Every row gives one point. Each copy is the shape, with its points in the same order, turned, moved and blurred by noise. Is it also mirrored, or only turned?

Shape:
[[ -6  39  14]
 [  0  -8  62]
 [  2 -11  49]
 [ 13  36 -22]
 [ 19  23 -35]
 [ 44  -8 -16]
 [  0  14 -31]
 [ -6 -33 -50]]
Copy 1, 8 rows:
[[  1  39  14]
 [ 64  18  26]
 [ 54  10  23]
 [-19  22 -15]
 [-24   4 -25]
 [ 13 -11 -41]
 [-24  -1  -6]
 [-22 -55  -6]]
Copy 1 is: only turned
Copy 2, 8 rows:
[[-18  36 -14]
 [ 47  33  19]
 [ 33  19  18]
 [-51  12   3]
 [-53 -10   7]
 [-28  -9  41]
 [-40 -15  -2]
 [-22 -58  -3]]
Copy 2 is: mirrored
Copy 3, 8 rows:
[[-19  17  46]
 [ 15 -38  56]
 [ 24 -31  50]
 [  5  43  11]
 [  0  43  -4]
 [ 48  15   2]
 [ -5  21  -6]
 [  3   3 -46]]
Copy 3 is: only turned
Copy 4:
[[  8 -25  -8]
 [ -5 -15  56]
 [ -9  -7  42]
 [  6   2 -41]
 [ -3  21 -43]
 [  1  46 -11]
 [-22   7 -36]
 [-61  38 -32]]
Copy 4 is: mirrored

Shape (9 x 4):
[[ 13  17  26   0]
 [ 24  -9  36  18]
 [ 47   7 -41  15]
 [ 48  23 -38   1]
 [ 26  -7  30  -1]
 [-14 -15  40 -21]
 [-48 -33  24 -17]
 [ 10  17 -33  32]
 [-42   0  49 -20]]
Copy 1 (9 x 4):
[[-23   0  22   7]
 [-42 -23  23  21]
 [-26  11 -51  -2]
 [-17  25 -35 -20]
 [-33 -23   9   3]
 [  3 -34  43  18]
 [ 31 -30  37  46]
 [-24  34 -36  34]
 [ 14  -9  74  32]]
Copy 1 is: mirrored
Copy 2, 9 rows:
[[ 35  18 -11  -4]
 [ 45  -7  -7 -22]
 [ 10 -14 -78   2]
 [ 11   2 -74  11]
 [ 48  -8  -6 -11]
 [ 28  -2  36  10]
 [ -2 -20  57   8]
 [-17   2 -46 -27]
 [ 13  15  57  -2]]
Copy 2 is: mirrored

Shape:
[[ -1  -5 -13  32]
 [ 56  20   9  16]
 [-15  27  18  51]
 [  7  19  24  34]
 [ -8  12  -8  48]
 [  3  28  11  52]
 [  1  17  -5 -83]
 [-13 -58   2   5]
 [ 26 -12  12 -13]]
Copy 1 (9 x 4):
[[ -7   4 -33 -22]
 [ 44  39 -20 -15]
 [-21  26 -50  21]
 [ -4  37 -31   8]
 [-10   5 -50  -3]
 [ -1  26 -54   9]
 [ 22 -25  71   8]
 [-43   2   8 -59]
 [  9  23  17 -25]]
Copy 1 is: mirrored
Copy 2 (9 x 4):
[[ -5 -25 -17  -2]
 [ 41  17   4  28]
 [ 13   2 -44 -29]
 [ 29   0 -17 -21]
 [  6 -18 -32 -12]
 [ 22   4 -38 -17]
 [-40  35  75  19]
 [ -7 -55  31 -10]
 [ 21  -5  32   7]]
Copy 2 is: mirrored
Copy 3 (9 x 4):
[[ -8 -12  -5  35]
 [ 23  44   2  54]
 [-16  -9  48  40]
 [  5  10  33  34]
 [-19 -12  21  44]
 [-10   3  42  48]
 [-10  68 -36 -46]
 [ 23 -43 -22  -9]
 [ 23  23 -12  11]]
Copy 3 is: only turned
Copy 4:
[[  0 -30  24  13]
 [ 56  -1  -1  41]
 [-15   9  36  41]
 [  5   2  14  41]
 [ -1 -19  41  23]
 [  4   1  38  43]
 [ 34  35 -40 -60]
 [-21 -53 -29  -2]
 [ 28 -10 -26   7]]
Copy 4 is: mirrored

Shape:
[[ 64  -1   8 -60  24   0]
 [ -6  -7  31  24  32 -40]
 [-13   2  -3 -22 -49   1]
 [-25  17 -45  14  -8   0]
 [-35  -1  48  -7 -23  22]
 [ -7  29  26  14   0 -29]
 [ 25   1   7 -65  38 -29]
 [ -2  14 -46   5 -27  23]
 [-47  43  24  15  10 -19]]
Copy 1, 9 rows:
[[ 38  31  10 -69 -24 -17]
 [ -7  11  13  34 -18 -41]
 [-22  12  48  -9 -38  53]
 [-13 -17 -17  12 -19  50]
 [  3  39  60  22  -2  33]
 [ -5  34  13  37 -43  -1]
 [ 54  -2  20 -36 -44 -27]
 [-30  -2 -13 -23 -15  61]
 [ 14  23   3  64 -33  24]]
Copy 1 is: mirrored
Copy 2, 9 rows:
[[ 53  33  24 -43  -1 -37]
 [-54  -8   0 -21 -10 -27]
 [ 19   6 -14  37  -6  22]
 [ -6  -8 -55  13  41   3]
 [-10 -25  21  11  -7  47]
 [-46  14   5   2  14   0]
 [ 21  39  -6 -60 -19 -18]
 [ 25  -7 -39  26  48   2]
 [-57   7 -13 -10  23  35]]
Copy 2 is: only turned
Copy 3:
[[ 85  -2 -19 -35  33 -11]
 [-16 -10  28 -23  36 -30]
 [ 24 -21 -23  -9 -48  -8]
 [-11  17 -31  39 -14 -17]
 [-17  -5   1 -40 -34  29]
 [  1   3  32 -13  -5 -27]
 [ 51  11 -25 -49  33 -42]
 [ 26   7 -31  39 -29   5]
 [-30  40  22 -19 -15 -23]]
Copy 3 is: only turned

Shape, 9 rows:
[[ -3 -30 -43 -28 -33   9]
 [  2  39  19 -38  62 -39]
 [ 14 -21 -37   8 -51   1]
 [-13  -8   5 -18 -52   3]
 [ -5   8  48  25  51  16]
 [ 24  -4  43  -8  33  -9]
 [-15 -45  -3 -20  -9   1]
 [  6 -12  51  17  39 -32]
 [-26 -19  23  43   4 -11]]
Copy 1 (9 x 6):
[[-47  -6  -5 -28 -17  10]
 [ 85  41  -5 -18   0   9]
 [-47 -29  -5  -2  -7 -17]
 [-35  12  11 -12  32   1]
 [ 54   0  -7  42  31  49]
 [ 64 -19   2  -3  31  25]
 [-19  -8  25 -18  -3  36]
 [ 66 -15  33  20  20  22]
 [  8  -5  24  49  13  29]]
Copy 1 is: mirrored
Copy 2, 9 rows:
[[-71  27  17 -10  -9  40]
 [ 23  53  -8 -19  38 -44]
 [-67  13  21   0 -48  23]
 [-35  13  52   4 -11  15]
 [ 47 -26 -25  18  19  -3]
 [ 34  29  -9  13  15   8]
 [-41  33   9  25  19  32]
 [ 38  23 -16  40   4 -15]
 [ -6 -19   1  54  -8 -12]]
Copy 2 is: mirrored

Shape:
[[-20  11  -8   2   0   5 -37   5]
 [-20 -11   3  -4  11   5  -3 -20]
 [ -1 -41 -14 -12  12 -42   3   3]
 [-15  -3  14 -12 -12   8   0  61]
 [ -2   7 -95  21   1  -3 -10 -26]
 [-12   2  10  32 -22 -51  -1 -11]
 [ -1  15  12  14  -2  -8   0  -8]
 [  9   4 -12  11  -2   7  -2  50]
 [ 10 -10   9  19 -23   7  -3  -9]
 [ 24   9   1   2 -26   2 -22  -4]
 [-16   2  11   6   8   7   4   3]
 [-22   9  -1  -2 -19  -3  -3 -21]
 [-19  -1   6   2  13  -7  -3 -22]
 [  8   7 -43 -10   3 -13   0 -25]]
Copy 1, 14 rows:
[[-30  -6   6  16   8 -11 -16  24]
 [ -5   0  16  19  24  10   9  -6]
 [ 11 -30   0   5  29 -37  33  -6]
 [  4 -37  19  30 -44  -7  14  28]
 [ 15  -3 -54  22  60 -28 -44  23]
 [-22   6 -28  17 -14 -31  18 -31]
 [ -3  11   2  14 -12  -6  -5  -8]
 [ 19 -24   6  27 -33 -27 -20  25]
 [ -5 -17  -9   1 -10   2 -12 -21]
 [-10  -6 -13 -21 -16  -6 -25   3]
 [  0  -2  14  23  -6   4   4  -3]
 [-12   4 -21  11   9  18   5   1]
 [ -4   8  10  20  21   3  11  -9]
 [ 18   3 -24  -9  32 -16  -7  15]]
Copy 1 is: only turned
Copy 2, 14 rows:
[[-17 -14   8  -1  11  32 -11   7]
 [-24  -6  -5   7  -8  15  19 -19]
 [-14 -14 -58  17 -17   1  -8 -18]
 [ 15 -50  15  25  -7 -10 -27   3]
 [  8  13 -38 -63  10  59 -16 -36]
 [ -4  38 -20  40  13  10 -22 -20]
 [  2  14   3  14  10   5   6  -5]
 [ 37 -30   0   4  -4  11 -22   7]
 [  4  22   8   9 -25   9  -5  -4]
 [ -1  19   5  -9 -12   1 -15  20]
 [ -1 -10   8  16   1   9  13 -13]
 [-22  12   8  -1   6   5  -6 -23]
 [-22   3  -8  12   6  14  19 -18]
 [ -7  11 -32 -37   8   9   0 -19]]
Copy 2 is: mirrored
Copy 3, 14 rows:
[[-12   1  13 -19  -7 -10 -12   9]
 [  1   6  12   9  -2   4   2 -28]
 [ 14 -47   6   4 -11  -4  37 -27]
 [-38 -10 -11  19 -22   3  32  36]
 [ 17 -39 -23 -48  60  -4 -26 -18]
 [  4 -50   2  28 -24 -30 -27 -20]
 [  7  -4  -1  26  -7 -16 -14  -2]
 [-17 -19 -11  15  11 -10  18  38]
 [  7 -19  10  31   0  13 -21   4]
 [ 22 -15   5  10 -11   8 -21  25]
 [-12   6   2  22  -2  -8   3  -9]
 [ -1  -4  -7   5 -16   2 -25 -20]
 [  4   1   9  11  -5 -13  -6 -28]
 [ 32 -19 -22 -18  15  -3  -6 -20]]
Copy 3 is: only turned

Shape (11 x 8):
[[-27 -24 -45 -16 -20 -55  11 -13]
 [ 13 -27  50   3  26  33  11  16]
 [-22 -63 -14 -18  -6 -37  31 -47]
 [ 57  23 -38 -28 -31 -11 -29 -12]
 [-43 -49 -30  -4  -7 -22 -25 -15]
 [ 21 -47 -47 -18 -27  13   3  -3]
 [-18   7  34  37  32   5   7  13]
 [-29  44  49  -2  -1  35  15  18]
 [-10 -16  -1  11 -31  -2 -31 -32]
 [-21  46  17  39  12  31  33  -7]
 [-19  -3  22  -8  49  36   5 -14]]
Copy 1:
[[-57 -32  -8 -15 -46   6  -4  45]
 [ 47  21  23  -3   6 -43   6  10]
 [-18 -64  20 -32 -48 -20  11  49]
 [ -3 -11 -69  37 -14  38  25  25]
 [-26 -28  -9   1 -58 -30 -35  53]
 [ -5 -35 -18  21   2   0   2  75]
 [-10  30  11   2  -7 -60  -3 -22]
 [  9  30  36  27   3  -7 -21 -44]
 [  0 -24 -14  41 -51 -25  -2  21]
 [-20  -3  16  27  20 -37  -4 -55]
 [ 29  -7   1 -14   7 -39 -35 -16]]
Copy 1 is: only turned
Copy 2:
[[-32   5 -25   3   0  61 -12 -42]
 [ 32 -27   1  41 -31 -20  -1  41]
 [ -3 -35 -10  20 -38  66  -8 -49]
 [ -8  43 -30 -59 -23 -11   5 -13]
 [-32 -21   3  -3 -13  55 -50  -9]
 [-21   3 -22 -24 -49  48   5  17]
 [ -1 -36   2  44  22 -24  -7  24]
 [-21  12  26  61  -6 -50   7  21]
 [-34 -20  -5 -11 -34  -6 -34 -15]
 [-33 -26  23  37  17 -42  38  13]
 [ 20 -25  49  26  -7  -8   2  20]]
Copy 2 is: mirrored

Shape (15 x 9):
[[-16   4  11  16   0  13  17  -3  -5]
 [ 16  -9  -4  14   3   5 -56  30 -10]
 [ 10  -1  -5  11 -14 -40  13 -28  25]
 [-11  -3 -11  20 -16   6  -1 -10  27]
 [ -3  -6  19 -15   3 -38  21  16 -34]
 [ 21   6   5 -17  -9  20  10  46 -27]
 [ 34  21   8 -26  23  25  19  36  -7]
 [  9  31  34  15 -12 -31  -8 -26  -1]
 [-53 -42 -13   2  23  20  15 -53   5]
 [  1   8 -14 -12  -3   9   1 -31 -17]
 [-50 -39 -18 -34  39  35 -11 -31  30]
 [-71 -11 -50   7  48 -11  32 -60  10]
 [  3  14   2 -31 -27   5  -6  41 -14]
 [  5   4  -4  -3 -25 -23 -31  -1 -36]
 [ 35  -9   3  -6  -6  -8  24   3 -23]]
Copy 1, 15 rows:
[[ 14   5  16   2  -1  17  -9  23  18]
 [ -1 -15 -58  11  12  12 -34  -6  -2]
 [ 10   0  -4 -18 -40 -21  24   8   6]
 [  3  -5  -1  14  -7  -8   9   3  31]
 [  5 -12   5 -36  -6  23  -4  39 -35]
 [ 10 -15 -27 -33  36  37 -10  39  13]
 [ 31  -7 -26 -48  38   5 -29  45  22]
 [  7  -1  -1 -28 -57  11 -23   5  13]
 [ 20  14  61  23  25 -19  10 -28  -3]
 [  4  20   5 -29  10   8  -2 -12  12]
 [  8 -17  47  12  53 -45  -9 -31   4]
 [ -6  51  71  15  17 -56  14  -2 -17]
 [-21 -29 -22 -35  22  29  -7  31  16]
 [-24  -1 -28 -25 -11  32  -4  -8 -12]
 [ 31   1 -19 -39   4  21  13  21  -2]]
Copy 1 is: only turned
Copy 2, 15 rows:
[[ 24   4  -3  27 -10  12  -1   1  10]
 [  4 -22  15 -22  21  36 -50  15  14]
 [ 24   8 -31   5  17 -47 -18  -1  17]
 [ -2  16 -11  17  26  -4 -14  -8  39]
 [  7  -7 -35  11 -25   0 -16  25 -23]
 [ 16  12   4 -28 -27  35 -13  29  -4]
 [ 16   9  24 -34 -17  13  13  47  -5]
 [ 30 -18  -5  10 -27 -38 -31   0  28]
 [  0 -12 -18  48  34  11  47 -51  11]
 [  4  11 -10 -11 -12  -4   4 -28   7]
 [-34 -19  -4  22  38  19  57 -19  23]
 [-24   4  -3  64  38 -36  41 -48 -26]
 [-17  20 -16 -23 -21  30 -35  24  12]
 [  0 -14 -15 -18  -6   6 -50 -17   1]
 [ 31   4 -21 -24  -1  -1  -7  11 -12]]
Copy 2 is: only turned
Copy 3, 15 rows:
[[  9 -13  13   6  25 -28   7  -6 -11]
 [ 42  37 -17 -16  12   6  43  11   0]
 [ 13   4   9  54   6   4 -20   6  -7]
 [  8   6   5  21  36  -1   0 -24   1]
 [  7  -4   9  22 -27 -41  14  42   0]
 [-14   8  -7 -24 -13 -20  40  18 -21]
 [-20   5   6 -38  -2   1  19  38 -32]
 [ 36  14  43  43   9 -12   4  11 -36]
 [ 28 -44  17 -13  31 -25 -44 -35  35]
 [ 23   2  12  -9  -4 -13 -21 -13 -23]
 [ 18 -22  27 -42  31   1 -40 -24  56]
 [ 28 -18  12   3  48 -53 -95 -10  28]
 [-17  33   9 -14 -22 -16  31   4  -9]
 [ 40  28  -5  11 -24 -30  17  -4 -15]
 [ -2 -17 -11  11 -23  -4   7  20 -29]]
Copy 3 is: mirrored
Copy 4:
[[-20  16   3  -5 -26   5   2   6  15]
 [  6 -32 -14  37 -15  16 -32  11 -25]
 [ 36  22  -1   7 -13 -31  10 -26  21]
 [ 11  -4 -24  -9 -26  -7  -2  -5  25]
 [ -2  38  36  15  -8 -28 -14  13 -22]
 [  4  -1  33 -18  -9  21 -27  28 -31]
 [ -3  -7  33 -24   6  29  12  16 -42]
 [ 15  38   7  32  13   6   0 -15  22]
 [-64   0 -17 -15 -42 -44   6 -33  22]
 [-13  17  -5 -13  -8   2 -17 -36  -6]
 [-63 -36 -34 -26 -10 -44  17 -24  -3]
 [-53  39 -49 -19 -53 -56  40 -44  -2]
 [ 11   6   6 -18  13   6 -37  28 -26]
 [ 11  21  -3  24  -5  -2 -50 -13 -17]
 [ 14   9  43  -3 -19   3 -12 -13 -14]]
Copy 4 is: only turned

Shape (13 x 9):
[[ 22  40  -2  -2   5  -1  15  23 -49]
 [ 51  25  10 -21  18   8 -19  20 -47]
 [ 23   2 -21 -17 -26  38 -14 -57  27]
 [-17 -36 -27 -58 -42 -14  -7 -29  26]
 [-29 -30 -36 -19 -33  -8 -54 -21   3]
 [ 41  40  33  16  64  18   3  22 -11]
 [-41  -5 -33 -64 -21  29 -30 -11  12]
 [  9  10 -24 -31 -11 -31 -21   5  15]
 [ 17   2 -66 -20  16 -13   1  30 -19]
 [-13  36 -38 -15  -1 -43  10  22 -28]
 [-32 -30 -33 -14 -10   7 -18 -44   0]
 [ 46   0  31 -10  35  23  20   4 -26]
 [  4 -27   2  10 -36  47  -8  -6  30]]
Copy 1 (13 x 9):
[[ 16  35 -13  16  -6 -31  10  27 -13]
 [ 42  13 -26 -15 -26 -29   2  20  12]
 [ 14  -2  37  10 -37  67 -18 -12 -18]
 [-19 -26  36   4 -11  78   8  63  -1]
 [-41 -36  13  14 -12  55 -38  39  14]
 [ 42  34   5 -36  23 -50  -3 -26  12]
 [-17 -11  50  -7 -21  31 -46  73 -13]
 [ -9  -6  29   9 -20  20  23  32  32]
 [  3  26   7  30   7   7 -16  55  51]
 [-27  40   5  27  -3 -14  23  54  24]
 [-41  -1  21  -3   6  71 -34  27  -7]
 [ 60  20 -11 -26  22  -7   3   3 -12]
 [ 14 -45  34  28  10  33 -29  -4 -28]]
Copy 1 is: only turned
Copy 2 (13 x 9):
[[  9  28 -49 -38  14   1  45   3   2]
 [  1  51 -59 -58  15   2   7  22  12]
 [ 31  13  39 -56 -20 -29 -33  20  25]
 [-20  11  71 -34  46 -22 -16  20  30]
 [-45  10  60 -41   4   7 -16  41   0]
 [  4  27 -94 -19 -25 -11  -5 -15  26]
 [-32 -14  51 -76  26   7 -20  -3  25]
 [-19  10   8 -22  23   2   6  37  44]
 [-16 -24 -31 -35  40 -11  16  49  -1]
 [-25  -2 -14 -21  27   0  64  25  19]
 [-35   4  51 -38   0 -33 -12  14 -11]
 [ 13  48 -58 -32  16 -30 -15 -18   0]
 [ 23   6  32 -19  -6  10 -49  -6 -10]]
Copy 2 is: only turned
Copy 3:
[[ 15  27   3  56 -30  10  21 -23  25]
 [ 37  10  22  75 -13  -3  16   2  46]
 [ 22 -11 -11   1  60  43 -20  19  38]
 [ 41   0 -32 -19  56  -3  14  45 -17]
 [ 32 -36 -51  11  49 -24  -4  15 -11]
 [ 10  -1  52  43 -57   5 -21  -6  62]
 [ 39 -22 -66  -7  23  -2  22  49  25]
 [  8  10  -6  14  29 -32  17  17  13]
 [-21  -8  -9  46  -5  -6  43  26  -6]
 [ -2  18 -16  19 -14 -23  48 -21  -1]
 [ 32 -41 -34  -7  31  17  -1  11 -12]
 [ 42  10  44  46 -32  30  -9  20  31]
 [ 21   4 -34  18  23  25 -62  37   9]]
Copy 3 is: mirrored
Copy 4, 13 rows:
[[ -3 -27  30 -21  -7   4   1  35  29]
 [-20 -25  21   4  21 -24 -11  26  38]
 [ 32   0   7  54 -12   0 -28 -60  28]
 [  2  20 -60  16 -13  17 -25 -67  -2]
 [ 16  13 -32  19 -14  -9 -41 -41 -49]
 [-14  11  68  30  30  11   7  43  43]
 [-10   7 -33  15  -6  36 -69 -49 -17]
 [-22  17 -19  19 -27  -7 -14  -8   9]
 [  7  -4 -37  15 -20   7 -31  42  12]
 [-10   9 -14 -35 -44  16  -8  31   6]
 [ 50  24 -23   7   3  10 -35 -42 -22]
 [  2  -7  24  15  47  12  11  15  55]
 [ 21 -16   9  65   8  28   4 -47 -22]]
Copy 4 is: only turned
